Each point is reached from the start by the listed moves, each made once or not at all, plus a little noise. Say if it took an odd or an even number of moves. Then give how often each move was made.

Moves:
(1): [ 0.32 -0.43  0.22  0.08 -0.36 -0.38]
(2): [ 0.09  0.44 -0.60  0.31 -0.06 -0.42]
(3): [0.49 0.00 0.25 0.21 0.19 0.26]
Start: [-0.87  0.44  0.55  0.09 -0.03  0.11]
Points:
[-0.56  0.04  0.81  0.19 -0.38 -0.27] => odd (1, 0, 0)
[-0.09  0.00  1.06  0.41 -0.21 -0.05] => even (1, 0, 1)
[-0.47  0.42  0.18  0.51 -0.45 -0.73] => even (1, 1, 0)
[ 0.02  0.41  0.45  0.68 -0.25 -0.48] => odd (1, 1, 1)

Moves:
(1): [ 0.51 -0.35 -0.07  0.18  0.57  0.03 -0.08  0.09 -0.15]
(2): [ 0.00  0.49  0.18 -0.46  0.33  0.26 -0.15 -0.05 -0.53]
(3): [ 0.13 -0.07 -0.05 -0.32 -0.06  0.14 -0.29  0.19  0.24]
(4): [ 0.25  0.17  0.32  0.36 -0.19  0.32  0.22 -0.30  0.50]
(5): [-0.18  0.24  0.48 -0.36  0.33 -0.48 -0.25 -0.05 -0.26]
(6): [-0.35 -0.05  0.00  0.21  0.08  0.11 -0.24 -0.02 -0.07]
(7): [-0.16  0.10 -0.37  0.03  0.25  0.08 -0.04 -0.67  0.13]
(8): [-0.18 -0.32  0.20 -0.45  0.65 -0.32  0.49  0.51  0.08]
(9): [ 0.14  0.34 -0.03  0.33  0.19 -0.04 -0.04  0.37  0.28]
Start: [ 0.35 -0.03 -0.01  0.14 -0.10 -0.21 -0.08  0.13 -0.01]
Points:
[ 0.47  0.40  0.31  0.85  1.08 -0.21 -0.46 -0.49  0.44] => even (1, 0, 0, 1, 1, 1, 1, 0, 1)
[ 0.64 -0.26 -0.29  0.24  1.56 -0.46  0.17  0.47  0.37] => even (1, 0, 0, 0, 0, 0, 1, 1, 1)
[ 1.00  0.96  0.47 -0.13  1.34  0.14 -0.77 -0.26  0.14] => odd (1, 1, 1, 1, 1, 0, 1, 0, 1)
[ 0.98 -0.08 -0.02  0.62  0.64 -0.24 -0.15  0.56  0.19] => even (1, 0, 0, 0, 0, 0, 0, 0, 1)
[ 0.71  0.16  0.41  0.07  0.48 -0.17  0.30  0.89  1.02] => even (0, 0, 1, 1, 0, 0, 0, 1, 1)

Moves:
(1): [ 0.06 -0.03 -0.05 -0.03 -0.07 -0.04 -0.09  0.03 -0.04 -0.15 -0.02 -0.04
 -0.26 -0.12 -0.14 -0.09 -0.13  0.05 -0.04 -0.05 -0.04]
(2): [ 0.17  0.15  0.19  0.16  0.12 -0.16  0.22  0.47 -0.05 -0.15 -0.27  0.08
  0.03  0.02 -0.23 -0.05 -0.01 -0.02  0.17  0.19  0.21]
(3): [ 0.39  0.42 -0.04  0.12 -0.15  0.33  0.24  0.15  0.04  0.13  0.08  0.07
 -0.05 -0.14  0.03  0.13 -0.03  0.01  0.10  0.03  0.10]
(4): [ 0.01 -0.18 -0.04  0.10  0.40 -0.06 -0.16 -0.01 -0.13  0.01 -0.10  0.09
  0.17  0.08 -0.12 -0.01 -0.13 -0.17  0.21  0.11  0.03]
(5): [-0.06  0.42  0.32 -0.57  0.18 -0.14  0.11 -0.05  0.08  0.00 -0.02 -0.20
 -0.01  0.02  0.02  0.01 -0.04  0.12  0.05  0.08 -0.06]
(6): [ 0.00 -0.18  0.05  0.02  0.08 -0.25 -0.26 -0.14 -0.34  0.18 -0.46 -0.18
 -0.16  0.25 -0.02 -0.13  0.10  0.37  0.10 -0.26  0.32]
(7): [-0.06 -0.16  0.41 -0.32  0.13 -0.30 -0.25  0.11  0.09  0.19 -0.12 -0.16
 -0.16  0.10 -0.10  0.10 -0.18 -0.16  0.10  0.32  0.14]
(8): [-0.11 -0.06 -0.04  0.36 -0.02  0.11  0.35  0.41 -0.05 -0.07 -0.09 -0.50
  0.20  0.11  0.02 -0.05 -0.11 -0.03  0.20 -0.01  0.13]
(9): [-0.19  0.14 -0.08 -0.30  0.05 -0.22  0.07  0.40  0.27  0.37 -0.13 -0.36
 -0.14 -0.18 -0.01 -0.37  0.15  0.13 -0.19  0.14 -0.17]
(10): [ 0.02 -0.29  0.03  0.05 -0.09  0.02  0.15 -0.26 -0.05 -0.15  0.06  0.09
 -0.22 -0.29  0.20 -0.05 -0.35 -0.11 -0.30  0.18  0.29]
(11): [-0.03  0.09  0.16  0.15 -0.23  0.05  0.18  0.06  0.00 -0.06  0.05  0.07
  0.17 -0.12 -0.05 -0.39  0.02  0.26 -0.08  0.00 -0.16]
(12): [-0.05 -0.12  0.16 -0.09  0.18  0.27  0.04 -0.02 -0.27 -0.35  0.06  0.15
  0.40 -0.28  0.03 -0.23  0.21 -0.04  0.04  0.45 -0.08]
(13): [-0.05  0.05 -0.03  0.00  0.03  0.18  0.03  0.15 -0.06  0.22 -0.15 -0.02
  0.43  0.24 -0.36  0.41  0.09  0.27 -0.22  0.12 -0.42]
(14): [-0.20  0.05  0.18 -0.03 -0.10  0.18 -0.02  0.08 -0.32 -0.02 -0.11  0.14
  0.06  0.26 -0.04  0.05 -0.09 -0.12 -0.06  0.13 -0.12]
(15): [ 0.40 -0.06 -0.35 -0.09 -0.17 -0.15 -0.15 -0.07 -0.04 -0.18 -0.08  0.22
  0.29  0.00  0.13 -0.43  0.08  0.45 -0.08  0.03  0.19]
(16): [ 0.22  0.02 -0.18  0.01 -0.08 -0.21  0.05 -0.08 -0.18 -0.17  0.10  0.32
 -0.02  0.02 -0.12  0.24 -0.01  0.30  0.15  0.28  0.08]
(17): [ 0.04  0.17 -0.03  0.18 -0.13 -0.05 -0.08 -0.13 -0.05  0.00 -0.02 -0.10
 -0.19 -0.02 -0.17  0.04 -0.05 -0.17 -0.05 -0.05  0.12]
(18): [ 0.22 -0.01  0.33  0.08  0.36 -0.22 -0.10  0.24 -0.31 -0.05  0.07 -0.06
  0.41  0.11  0.43 -0.13 -0.10 -0.19  0.09 -0.07  0.20]
Start: [ 0.25  0.13  0.14  0.05  0.09 -0.01  0.25  0.07  0.05 -0.21  0.23  0.06
  0.26  0.20 -0.02  0.27 -0.23  0.12 -0.37 -0.09 -0.09]
Points:
[ 0.94  0.85  0.36 -0.66  0.57 -0.94  0.44  1.13 -0.23 -0.17 -0.26  0.02
  1.26  0.43 -0.16 -0.06 -0.06  1.17 -0.41  0.68 -0.08] => odd (0, 1, 0, 0, 1, 0, 0, 0, 1, 0, 0, 0, 1, 0, 1, 1, 0, 1)
[ 1.04 -0.36  0.81  0.41  0.40 -0.26  0.32  0.53 -1.51 -0.77 -0.33  0.29
  1.36  0.28  0.37 -0.62 -0.81  0.71  0.10  1.07  1.01] => even (0, 0, 1, 1, 0, 1, 1, 1, 0, 1, 1, 1, 0, 1, 1, 1, 0, 1)
[ 1.07  0.51  0.16 -0.04 -0.35  0.21  1.12  0.23 -0.46 -1.22  0.35  0.24
  0.76 -0.62  0.09 -0.58 -0.60  1.13 -0.34  0.91  0.36] => odd (1, 0, 1, 0, 1, 0, 0, 1, 0, 1, 1, 1, 0, 0, 1, 1, 0, 0)
[ 0.09  0.62  1.16 -1.08  0.58 -0.61  0.47  0.97 -0.34 -0.35 -0.27  0.02
  0.43  0.18 -0.48  0.01 -0.21  0.34 -0.10  1.52 -0.09] => odd (0, 1, 0, 0, 1, 0, 1, 0, 1, 0, 0, 1, 0, 1, 0, 1, 0, 0)
[ 0.16  0.19  1.47 -0.69  0.60 -0.14  0.03  0.21 -0.87 -0.53 -0.02 -0.14
  0.74  0.22 -0.14  0.35 -0.86 -0.25 -0.76  1.02 -0.09] => odd (1, 0, 0, 0, 1, 0, 1, 0, 0, 1, 0, 1, 1, 1, 0, 0, 1, 1)
[ 0.53  0.59  1.19 -0.59  0.27  0.09  0.88  1.28 -0.57 -0.19 -0.15 -0.52
  1.64  0.02  0.26 -0.68 -0.57  0.75 -0.72  1.30 -0.06] => even (0, 0, 1, 0, 1, 0, 1, 1, 1, 1, 1, 1, 1, 1, 1, 0, 0, 1)
[ 0.40 -0.18  0.23  0.40  0.73 -0.24  0.53  0.79 -0.82 -0.58 -0.02 -0.37
  1.04 -0.11 -0.28  0.01 -0.66  0.17 -0.48  1.03  0.03] => even (1, 0, 0, 1, 0, 0, 0, 1, 1, 1, 0, 1, 1, 0, 0, 1, 1, 1)
[ 0.55  0.54  0.96  0.61 -0.08  0.12  0.73  1.12 -1.12 -0.30 -0.71 -0.09
  0.98  0.64 -1.04  0.38 -0.28  0.80  0.09  1.11  0.23] => odd (0, 1, 1, 0, 0, 1, 1, 1, 0, 0, 1, 1, 1, 1, 0, 1, 1, 0)
[ 0.31  0.03  1.26 -0.84  0.99 -0.82  0.35  0.44 -0.44 -0.42  0.18  0.00
  0.86 -0.35  0.24 -0.60 -0.67  0.28 -0.28  1.40  0.18] => odd (0, 0, 0, 1, 1, 0, 1, 0, 1, 1, 1, 1, 0, 0, 0, 1, 0, 1)
[ 0.33 -0.46  1.11  0.83  0.73 -0.13  0.55  0.90 -1.53 -1.01 -0.59 -0.09
  1.06  0.19  0.05 -0.81 -0.81  0.13 -0.05  0.58  0.70] => even (1, 1, 0, 1, 0, 1, 0, 1, 0, 1, 1, 1, 0, 1, 0, 0, 0, 1)
